Every row gives one point. Examples show where two turns around zero, p and q, send a point. Where does a point land after both, in the order given? Backwards means that the second turn is done in reverse. Each puzzle has new turns, and all numbers are rounded.
In the rows, 128 means zero.

Turn p:
[107 157] => [142 161]
[138 112] => [119 111]
[153 159] => [167 123]
[148  97] => [112  95]
[ 93 115] => [ 99 151]
Turn q:
[ 90 131] => [ 92 139]
[132 120] => [130 119]
[114 140] => [117 143]
[120 145] => [124 146]
[184 104] => [177  92]
Where do these land?
q, then p: [ 77 146] => [129 182]
p, then q backwards: [142 108] => [123 104]
p, then q backwards: [106 132] => [116 147]
q, then p: [168 125] => [138  89]
q, then p: [147 129] => [135 110]

Turn p:
[128  89 158] => [102 125 170]
[112 108 123] => [129 106 142]
[140 148 146] => [114 150 115]
[152 148  74] => [186 140 107]
[152 138 127] => [136 152 125]
[ 84 136 140] => [102  94 110]
Turn q:
[124 149  92] => [153 160 138]
[107  54 151] => [ 66 121  77]
[131 138 130] => [134 125 136]
[116 135 152] => [110 115 145]
[144 144 110] => [156 133 131]
[147 148 132] => [149 114 140]
Where do these land?
q, then p: [122 114 145] => [127 105 132]
p, then q: [186 150 104] => [186 112 156]
q, then p: [138 131  99] => [143 152 116]
q, then p backwards: [ 95 108 148] => [116 131 170]
p, then q: [ 99 137 144] => [108 154 117]

Turn p:
[127 107  93 110 137 116] => [127 123 113  95 100 120]
[117 114 158 108 124  99] => [110 154 163 113 125 134]
[158 139 105 102 129 118] => [162 148 112 112 112 124]
[ 89 164 169 145 147 181] => [119 100 138 148 209 124]
[141 124  94 134 116  78] => [116 160 103 127  81 121]
[152 111 126 144 139 123] => [137 119 137 141 103 112]
[112 137 151 151 104 182] => [127  92 131 159 167 162]
Turn q:
[ 91 160 132 138 157 121] => [153 164  97 146 124 115]
[115 104  86 118 101 140] => [123 130 154  87  95 121]
[125 106 126 120 134 165] => [103 115 110 114 102 134]
[162 153 179 153 100  97] => [119 135 148 159 196 153]
[164 153 142 127 132 128] => [132 114 135 162 139 153]
[143  94 104 140 157 155] => [ 98 101 124 136  92 102]
[ 96 126 126  99 113  89] => [168 137 129  90 148 118]
Where do these land?
q, then p: [106 154 109 132 123 142] => [144 143 111 147 143 148]
p, then q: [156 133 152 147 108 129] => [ 96 143 134 155 138 134]
p, then q: [108 164  81 110 119  95] => [178 144 149 126  82 136]
q, then p: [ 49 101 139 136 157 118] => [134 184  73  92 109 112]
q, then p: [161 109 141  85 119 135] => [135  86 155 101 112 138]
p, then q: [163 100 135 150 125 145] => [ 86 122 147 123 153 128]
p, then q: [153 136 139 136 146 133] => [124 120 141 148 150 120]

Turn p:
[161 116 142 111  67 124 134 105] => [155 144 128  97  94 173 116 100]
[102 136 140 131 145 126  87 109] => [108 112 113 113 166 140 146 142]
[107  92 129 140 133 130 157 122] => [110 101 133 140 121 117 106  97]
[142 129 167 126 100 150 153 129] => [148 119 148 139  99 158 146 105]
[160 151 118 151 170 115 111 121] => [132 136 147 135 157 129 109 181]
[121 141 129 174 121 134 147 159] => [107 119 166 134  97 108 142 143]
[ 96 151  89  82  98 142 166 133] => [118 158  72 154  82 115 141 108]
[161 112 147 112 140  82 108 128] => [148 158 151 109 171 137 109 116]
[102 124  90 125 177 149  90 147] => [126 105  95 129 163  74 137 160]
Turn q:
[180 138 143 157 128 142 138 125] => [109 167 121 113 128 135  90 151]
[134 124  97 119 144 115 140 113] => [151 135 112 109 144 138 140 114]
[144 148 141 123 154 122 139 149] => [117 132 143 104 138 140 137 157]
[131 140 117 141 126  96 114 147] => [132 124 132 122 158  98 129 140]
[ 91 153  98 130 144 134 124 133] => [109 109 107 127 145 123 168 116]
[128 138 132 160 144  85 157 113] => [123 143 142  76 140 104 124 107]
[119  70 134 123 112 164 127 130] => [138 142 145 181 109 153 119 102]
[118  87 123  90  70 173 168 118] => [162 161 119 176  58 141 147 111]
[106 153 167 109 130 120  45 124] => [113  40 132 145 133 119  98 153]
Where do these land?
q, then p: [137 149 139  96 130 139 116 121] => [148 120 125 114 109 101 131 115]
q, then p: [161 150  94 163 115 144 137 136] => [101 159 110 142 131 102 139 167]
p, then q backwards: [ 80 141 161 160 122 111 124 129] => [ 87 145 143 149 165 147 136 150]
q, then p: [ 91 144 134 143  92  86  99 112] => [109 150 139  93 159 130  84  97]
p, then q: [125 101 152  83 126 172 117 100] => [149 168  94 134 142 169 108 103]
p, then q backwards: [178 116  91 137 166 144 116 159] => [162 128 136 113  85  75 106 148]
p, then q backwards: [159 123 128 126 149 120 160 139] => [140  89 140 132 104 122 118 140]
q, then p: [142  84 155 113 150 131 148  99] => [165 105 114 117 122 172 150 136]
p, then q: [142 111 126 113 113 142 135 155] => [151 140 119 111 119 117 104 138]
q, then p backwards: [ 65 161  99 148 118  92 130 128] => [ 70  99 129 121 132 143 105 179]

Turn p:
[123  90 153 113 113 111 127 102 120] => [ 99 116 161 121 115 157 112 125 114]
[125 143 101 142 138 180 111 151 164] => [134 125  69 155 159 103 119 135 134]
[126 122 180 127 105 134 144 120  90] => [106 156 146 139  93 172 138 128 135]
[126 135 158 121 149 108 122 107 121] => [124 145 140 112 111 134 129 104 100]
[154 137  93 122 146 149 150 154 160] => [142 119 119 158 160  84 132 115 151]
[121 146  92  90 117 137 110 119 108] => [131 101 104  94 125 134 129 109 163]
[144 112 153 130 118  86 103 127 101] => [149 113 158 120  97 161 132 130 102]
[106 128 159 126 111  93 133 135 128] => [127 144 154 112 139 161 144 137 110]
[141 148  90 155 126 148 141 120 155] => [146 139 112 135 146  89 101 143 151]
[115 119  99 154 156 135 139 146 132] => [123 122 116 133 134  86 145 154 122]
Turn q:
[ 97 136 139  96 152 149  91 101 140] => [100 153 139 138 145 107 115 169  93]
[157 133 133 111  99 106 140 152 135] => [155 112 130 123 154 160 121 107 136]
[110 107 154 127 159 149  99  84 134] => [121 148 141 152 118  80 109 167 114]
[ 83 110 147 113 125 153 110 124 127] => [111 112 115 148 124 116 122 167  96]
[154 151 138 148 127 122 155 170 140] => [116 110 125 131 139 147 119  80 159]
[105 146 118 143 120 143 125 102 102] => [110 123 144 121 112 117 164 149 127]
[167 153  95 151  91 112 176 128 134] => [144 113 150  84 115 167 140  98 173]
[162 135 131 134 114 107 117 158 109] => [151 129 124 147 147 148 149  98 142]
[100 115 146 121 149 109 131 110 123] => [131 124 115 119 137  86 124 141 116]
[110 135  98 113 150 141 134 117 106] => [111 144 132 106 111 120 146 126  96]
[153 121 104 156 111  97 130 163 156] => [145 137  95 122 130 164 122 107 173]
[138  95 135 122 139 147 127 128 131] => [141 132 127 147 107 123 105 127 113]
Where do these land?
q, then p: [166 117 113 125 124 127 137 142 103] => [127 145 136 140 106 129  94 117 149]
q, then p backwards: [141 136 142 127 108 118 104 147 115] => [136 130 137 118 116 133 130 166 142]
p, then q: [146 125 141 124 103 118 145 122 109] => [118 109 144 149 134 135 109 140 141]
p, then q: [127 143 126 101 188 114 139 100 119] => [159 117 147  86 156 102 143 154 116]
p, then q: [111 140 116 155 108 131 115 104 180] => [112 181 115 151 150 130 145 112 109]
q, then p backwards: [104 143 118 102 138 137 134 147 105] => [101 114 147 116 157 121 112 133 134]
q, then p: [117 115 130  96 130 105 142 133 173] => [140  84  97 119 120 124 135 101 117]
p, then q: [110 115 126 108 117 128  94 115 109] => [135 125 125 132 105 145 123 150  92]
q, then p: [119 123 126 225 144 156 132 139 105] => [122 149 161 110 188 137  87 189 142]
p, then q backwards: [138 122 142 118 120 147 137 131 164] => [142 140 153 119 139 130 109 152 142]
